Each row is a point. To make a cloud, some directions were put in groups of two or more. Within a group, all points are equally far from the middle, so they leave a hole (a ring in 2 directions, a hollow ball in 3). The other directions are filled evenly. Then the cloud was stretched, turned, moved and blurred a little. How many holes are there, and how many directions does each take, smallest first?
In the rows, zero is written as 128.

Cloud (22 x 3):
[[111 121  72]
 [126 136  77]
 [152 121 181]
 [151 130 100]
 [108 101 205]
 [ 89 134 138]
 [ 92 124 211]
 [148 148 128]
 [152 105 176]
 [ 94 103 122]
 [152 141 163]
 [ 80 156 206]
 [147 149 129]
 [ 87 144 148]
 [ 80 172 182]
 [159  58 136]
 [ 96 105 109]
 [157 105  71]
 [130  78 186]
 [ 97  95 164]
 [123 109 224]
 [ 94 179 143]]
Holes: 1 (2)

Cloud (30 x 4):
[[204 128 184 136]
 [ 60 126  82 154]
 [ 78 114 136 159]
 [ 78 113 155 120]
 [125 158 140  96]
 [108  99 163  93]
 [180  91 115 149]
 [145 177 197  90]
 [ 86 203  90 118]
 [133 100 122 165]
 [129  82 159 121]
 [122  93 148 132]
 [ 59 127 103 115]
 [200 108 170 136]
 [130  54 155 140]
 [120 158 211 174]
 [122 162  84 133]
 [ 99 160 188 120]
 [ 77  84  95 154]
 [132 123  58  80]
 [184 125 122 108]
 [ 75 174  83  75]
 [122 163  81 161]
 [114  80  66 112]
 [172 110  60 128]
 [162 151 155 180]
 [122 197 126  89]
 [143 136  82 149]
 [ 92 173 146 113]
 [ 83 149 104  89]]
Holes: 0

Cloud (47 x 6):
[[149 190 198 114 106 138]
 [226 105 103  97  83 107]
 [172 172 116  90  98  60]
 [113 135 157 140 174  91]
 [161  96 124 176 178 103]
 [196 138  90 161 147 122]
 [149 207 183 134 139 152]
 [181 140 145  93  90 155]
 [149 125 170 137 166  95]
 [142 103 162 130  95 174]
 [ 75 117 100 101 109  94]
 [173  16  84 126 106 115]
 [ 62 102 103 208 168 147]
 [141  77  91 163 140 129]
 [ 97 155 107  88  88 119]
 [194 152 134 131 159 179]
 [200 123  92 127 125 147]
 [ 84 108 101 176 189 156]
 [204 152 141 142 117  92]
 [ 93 238 149 121 157 143]
 [103 107 156 127 145 137]
 [121 158 122 138 127  46]
 [ 68 135 129 142 141  88]
 [157  67 111 204 169  38]
 [141 126 131 145 166 149]
 [ 59 100  95  99 110 117]
 [150 184 169 134 144  84]
 [ 88 211 118 162 158 204]
 [158  89 153 148 157 120]
 [ 76 132 102 197 177 159]
 [131  64 131 174 151 149]
 [ 93 125 186 147 102  89]
 [143 139 171 144 126 159]
 [ 92  87 116 178 111 111]
 [108  77 142 184  96  88]
 [166 177 147 133 149 111]
 [130  78 129 160 133  48]
 [ 86 127  99 162 162 218]
 [143 171 100 147 171 177]
 [173 146  80 124 127 140]
 [ 54 153 130 115  77 120]
 [128 122  92 125 146 185]
 [177 106 110 182 188 153]
 [ 96 193  98 138 119 157]
 [122 134  90 124 160 140]
 [136 151  52 112 137 107]
 [ 95 201 118 150 164 136]]
Holes: 0
